Every row gives one point. Each copy is the shape, with its points in the same order, turned, moved and blurred by noise. Say if it was mirrored as well.
In the rows, 128 means zero.

Shape (8 x 2)
[[ 88 160]
 [ 89 114]
 [117 207]
 [124 110]
 [ 30 103]
 [108  99]
 [189 161]
 [159 123]]
Copy 1 (8 x 2)
[[ 91 131]
 [107  85]
 [ 84 173]
 [141  98]
 [ 50  50]
 [129  77]
 [173 172]
 [157 120]]
Copy 1 is: only turned
Copy 2 (8 x 2)
[[ 73  86]
 [ 72 136]
 [113  49]
 [108 144]
 [ 12 138]
 [ 87 150]
 [180 102]
 [143 141]]
Copy 2 is: mirrored
Copy 3 (8 x 2)
[[141 159]
 [180 135]
 [ 85 132]
 [175 109]
 [210 192]
 [200 126]
 [104  64]
 [153  77]]
Copy 3 is: mirrored

Shape (10 x 4)
[[144 128 236 150]
 [ 94  72 207  98]
 [155 147 175 144]
 [152 122 193 144]
 [ 97 194 109 100]
 [107 183  95  81]
 [ 73  63 149  76]
 [144 145 179 177]
 [ 92 157  93 131]
 [178 120 183 146]]
Copy 1 (10 x 4)
[[111 106 234 100]
 [148 120 236 180]
 [134 121 180  88]
 [131 102 195 107]
 [145 209 121 127]
 [173 199 114 128]
 [166 131 192 222]
 [ 96 106 169  96]
 [124 168  99 152]
 [146  80 193  90]]
Copy 1 is: mirrored
Copy 2 (10 x 4)
[[151  84 235 143]
 [ 99  68 200  72]
 [158 121 180 148]
 [152  97 192 138]
 [ 98 208 144 126]
 [108 207 127 110]
 [ 73  88 146  51]
 [149 105 187 179]
 [ 89 164 116 143]
 [176  93 180 140]]
Copy 2 is: only turned

Shape (10 x 6)
[[ 51  72 148  86 103 106]
 [180 148 121 105 161  50]
 [106  57  54 144  78 129]
 [ 96 147 153 140 142 154]
 [143 144 144 157  75 141]
 [ 57 211 129  55  98 123]
 [ 93 162 172 161 169 115]
 [133 141 144 132 140 206]
 [220  88 105 249 166 121]
 [154 140 127 133  88  97]]
Copy 1 (10 x 6)
[[ 71  65 179 106 119 128]
 [146 160 119  60 173  58]
 [122  45 101 173  98 110]
 [103 164 160 123 144 165]
 [174 156 148 136  89 133]
 [ 49 174 145  48  57 143]
 [102 195 177 126 188 131]
 [143 152 136 122 146 219]
 [224 144 102 193 216 105]
 [170 138 133 111 116  94]]
Copy 1 is: only turned
Copy 2 (10 x 6)
[[ 79  42 131  92  71 141]
 [207 113 128 143  98  73]
 [108  67  18 169  82 161]
 [104 139 140 119 137 145]
 [103 162  80 124 120  92]
 [124 164 170  91  22 167]
 [116 123 188 158 155 110]
 [126 152 107  88 169 167]
 [177 102  56 220 233  80]
 [158 148 108 131  91  91]]
Copy 2 is: mirrored
Copy 3 (10 x 6)
[[ 68  65 160  78  36 118]
 [140 137 136  84 153  62]
 [109  66  48  80  49 154]
 [110 129 173 122 114 175]
 [164 132 128 140  77 146]
 [ 64 202 191  73  53 131]
 [ 93 127 189 157 147 147]
 [151 132 174  93 117 209]
 [206  77  75 169 201 145]
 [145 135 125 109  79  98]]
Copy 3 is: only turned
Copy 4 (10 x 6)
[[ 60  64 107  89  81  98]
 [170 139 133 160 154  67]
 [143  33  50 151  54 129]
 [101 130 124 105 114 173]
 [160 142 121 116  50 154]
 [ 61  97 201 168  83 139]
 [ 96 174 104 119 132 143]
 [157 115 132  96 116 214]
 [244 181  16 121 122 154]
 [155 141 137 141  69 114]]
Copy 4 is: mirrored

Shape (14 x 8)
[[119 169 118 174 150 145 121 138]
 [151  99 139 165 160  58 137  99]
 [ 90 139  71 117 135 136 133 160]
 [142 106 166  92  96  75 223  93]
 [130 104 221 105 117  85 191 166]
 [ 88  97 150 125 138 113 186 141]
 [113  80 130  84 111 139 176 147]
 [117 158 163 115 148 187 109 145]
 [169  80 148 244 115  89 112  99]
 [ 99  84 156 166 116 104 179 133]
 [148 100 100  97 111 113 128  56]
 [126 126 152 152  82 121  67  62]
 [123 189 113  86 133 188 173 113]
 [163 153  80 120  97 124 118  83]]
Copy 1 (14 x 8)
[[113 159 144 148  69 146  91 145]
 [149 133 162 200 113  63 117 105]
 [ 67 129  97 125  71 112 120 166]
 [137 104 134 169 195 115 198 123]
 [153  95 193 133 192 100 155 186]
 [ 84 107 162 144 137 110 149 160]
 [ 97  64 125 112 142 109 155 140]
 [114 144 157  73 117 157  78 145]
 [162  91 174 249 101 113  57 106]
 [ 97  86 176 189 138 119 133 154]
 [114 108  89 159 141  96 109  60]
 [122 133 119 181 162 136  28  99]
 [ 96 156 104  85 113 183 142 111]
 [130 132  62 157 110 132 101  93]]
Copy 1 is: mirrored
Copy 2 (14 x 8)
[[109 175 115 157 139 161 130 145]
 [151  96 132 181 136  89 133  93]
 [ 82 133  86  90 147 128 127 149]
 [164 100 114 103  87  82 228  79]
 [166 107 171 116 109  64 231 164]
 [111  92 140 123 115 127 190 144]
 [136  82 131  62  97 123 169 150]
 [120 178 178 102 149 148 129 158]
 [182 124 131 235  69 113  95 116]
 [122  99 119 154  82 116 180 143]
 [141 110 126  91 102 100 114  42]
 [123 162 175 143  70  92  83  73]
 [123 189 118  66 148 165 170 102]
 [146 164  82 100 115 112  97  76]]
Copy 2 is: only turned
Copy 3 (14 x 8)
[[119 154 104 186 163 134 156 147]
 [117  74 109 144 182 120  78 160]
 [109 140 116 112 119 100 179 139]
 [ 99  77  66  78 109 191  70 166]
 [116 127 137  85 129 197  70 210]
 [ 87 103 125  98 131 164 129 173]
 [113  96 128  63 106 154 139 145]
 [124 183 152 156 151 180 157 117]
 [157  55 138 221 133 118  70 160]
 [ 89  80 137 138 110 153 112 190]
 [123  84  88 114 125 129  96  68]
 [115 130 140 189 113 123  66  75]
 [117 175  68 121 122 193 180  98]
 [156 123  57 140 126 113 115  78]]
Copy 3 is: mirrored

Shape (15 x 11)
[[140 122 131 127 125 131 138  60 137 125 165]
 [142 102 180 139 150  95 129 119 120 141 117]
 [149 147 125 131 111 145 119 139 141 124 122]
 [114 145 128 146 116 126 139 133 147 150 103]
 [132 154 101 142 126 122 124 116 125 102 134]
 [147 139 125 143 162 141 118 142 150 151 111]
 [118 130 128 135 130 124 114  94 126 155 177]
 [143  16 110 128 113  85 139 127 120  53 121]
 [133 137 138 127 149 143 125 133 116 120 115]
 [147 134 116 151 119 134 121  90 116 155 102]
 [127 125 128 132 122 150 139 134 118 145 123]
 [128 125 132 142 140 123 170 140 137 145 115]
 [116 132 114 134 137 145 125 120 125 130 100]
 [104 130 122 144 115 139 129 137 182  90 105]
 [139 147 109  84 143 128 126 140 119 151 105]]
Copy 1 (15 x 11)
[[143 121 105 135 140 127 136  73 112 114 184]
 [150 100 164 135 164  92 121 120 132 146 127]
 [156 154 119 129 114 146 123 140 133 121 129]
 [127 144 113 129 120 126 137 131 151 159 119]
 [132 147  92 147 122 113 126 131 124 100 131]
 [142 159 124 134 172 137 115 143 156 137 122]
 [118 119 101 138 145 122 111 115 113 137 184]
 [176  17 124 122 128 123 160 124 143  59 102]
 [129 147 136 133 148 133 127 137 119 115 119]
 [146 141  98 159 138 142 124  98 118 156 113]
 [133 135 123 131 138 143 147 141 120 143 127]
 [143 135 127 127 150 114 164 143 142 145 128]
 [122 143 108 136 136 145 134 126 132 126 109]
 [121 137 126 123  97 136 139 132 190 100 121]
 [145 155 106  87 157 124 119 142 104 136 107]]
Copy 1 is: only turned
Copy 2 (15 x 11)
[[132 125 135 118 125 131 153  73 101 157 165]
 [159 112 172 111 162 126 138 134 103 169 108]
 [149 136 123 126  99 147 123 130 142 138 125]
 [118 130 140 131 111 135 141 128 152 153  93]
 [135 137 108 147 124 125 138 115 123 115 132]
 [138 137 116 125 150 155 126 144 155 169 122]
 [ 96 127 144 129 119 121 128 111 102 166 164]
 [190   7 122 126 140 113 170 122  99 102 132]
 [137 136 128 114 139 161 128 133 117 133 110]
 [135 127 117 137 122 136 113  91 119 174 101]
 [123 118 128 119 109 161 137 131 114 153 112]
 [131 119 136 129 129 149 172 142 131 163 102]
 [118 119 114 123 135 151 127 118 134 138 103]
 [131 105 140 132 122 146 152 115 184 101 120]
 [131 141  92  82 119 134 132 152 127 155 104]]
Copy 2 is: only turned
Copy 3 (15 x 11)
[[142 118 148 116 143 125 138  68 136 135 119]
 [132 123 168 127 126  75 140 152 121 148 134]
 [138 147 126 134 104 149 128 143 141 126 110]
 [ 98 141 121 151 103 127 153 141 141 142 114]
 [121 142 106 128 125 133 123 114 120 101 112]
 [135 144 107 127 117 130 142 159 140 145 155]
 [116 125 144 137 150 129 103  89 141 149 131]
 [143  25 136  84 117  87 129 150  94  94  63]
 [123 144 134 117 118 137 136 150 109 134 131]
 [137 145 112 139  96 113 137 105 114 158 123]
 [121 128 132 142 114 147 139 141 112 154 116]
 [116 124 123 151 132 124 172 152 123 141 117]
 [105 134 113 119 103 138 142 134 113 139 129]
 [ 96 115 122 117  88 148 155 145 158  91 107]
 [123 164 110 105 137 139 135 159 116 166 103]]
Copy 3 is: mirrored

Shape (17 x 12)
[[ 96 162 180 165 152 153 120 156 135  96 144 170]
 [112 127 159 159  89 176 114 180  89 121 122 151]
 [ 87 104 139 159 138 139 115 205 125 137 176 137]
 [ 71 176 201 186  70 121 135 143 149 162 130 135]
 [100 165 169 195  92 178 108 142 176 177  59 168]
 [153  93 101 147 130  66 136 106 121 106  61  69]
 [129  67 100  66 142 108 119  95 142 128  93 123]
 [163 133 162 160 154 101 162 175 187 115 129  85]
 [123 125 167 181  90 114  98 174 171 143 153 177]
 [180 137 123 134 133 114  83 128 116 154 128 138]
 [ 91 134 103 112 170 126  96 155  95 153 124 113]
 [103 151 153 115  96 164  57 188 148 112 144 118]
 [183 163 172 166 125  65 193 164 199 141 182  68]
 [ 95 191 136 179  67 149 154 195 164 155  89 182]
 [162 110  69  70 152  39 135  90 113  82  85 101]
 [178 126 160 115 127  97 203 134 144 138 132  88]
 [145 104  47 120 134 122 135  66 129 100 124  89]]
Copy 1 (17 x 12)
[[122 132 169 174 124 132 144 126 122  91 134 172]
 [101 124 163 178  90 128 110 154  78 127 101 114]
 [ 78  72 146 138 116 112 148 146 112 142 130 140]
 [ 96 167 167 157  42  74 148  89 112 117  95 161]
 [151 157 149 172  47 121 105 110  91 160  61 203]
 [202  79 111 102 120  80  92  74 117 101  51  60]
 [176 121 130  63 177 123  84  98 128 153  71  79]
 [188  70 160 108  78 116 191 105 139 103  90 118]
 [137 118 180 161  78  77 139 134 136 174 132 150]
 [187 120 130 108 109 102 101 115  77 149 152 105]
 [113  91 101  85 134 114  96 126  85 111 121 138]
 [101 117 168 114  65 150  82 151 133 123 141 132]
 [188 101 149  93  41  80 249  95 144 104 123  97]
 [131 165 135 176  47  79 138 183 117 130  59 178]
 [223 110 103  57 176  76  84 106 135  85  89  41]
 [182 125 147  87 105 108 203 102 101 107  80  64]
 [181 115  52 105 148 129  97  87 143 126  98  50]]
Copy 1 is: mirrored
Copy 2 (17 x 12)
[[ 95 142 122 168 103 192 103 145 109 186 140 175]
 [101 132 153 151  73 194 119 178  95 156  96 120]
 [ 69 119  75 157 120 189 101 185 112 189 148 109]
 [109 185 144 180  73 152 169 156 163 211 146 128]
 [119 186 154 174 117 202 139 131 186 207  47 151]
 [ 94 135 125 146 152  45  94 137 120 118  74 103]
 [ 78  61 112 117 168 103 110 137 180 128 100 117]
 [140 154  43 137  92  93 104 142 129 190 140 149]
 [126 145 131 203  77 161  76 188 169 210 126 129]
 [158 104 151 159 151 139  67 135 144 154 133 100]
 [ 76 134 118 125 192 167 106 140 111 157 155  93]
 [ 77 142 136  97  89 207  79 150 150 160 146 115]
 [185 153  52 144  61  57 120 144 158 193 192 123]
 [145 203 110 179 109 197 144 217 176 166  95 139]
 [101  88 129 133 187  36  79 141 140  69 139 139]
 [158 103  88 115  92  73 157 146 129 158 148 135]
 [ 98  92  94 159 151  95 103  82 141  69 107  93]]
Copy 2 is: mirrored
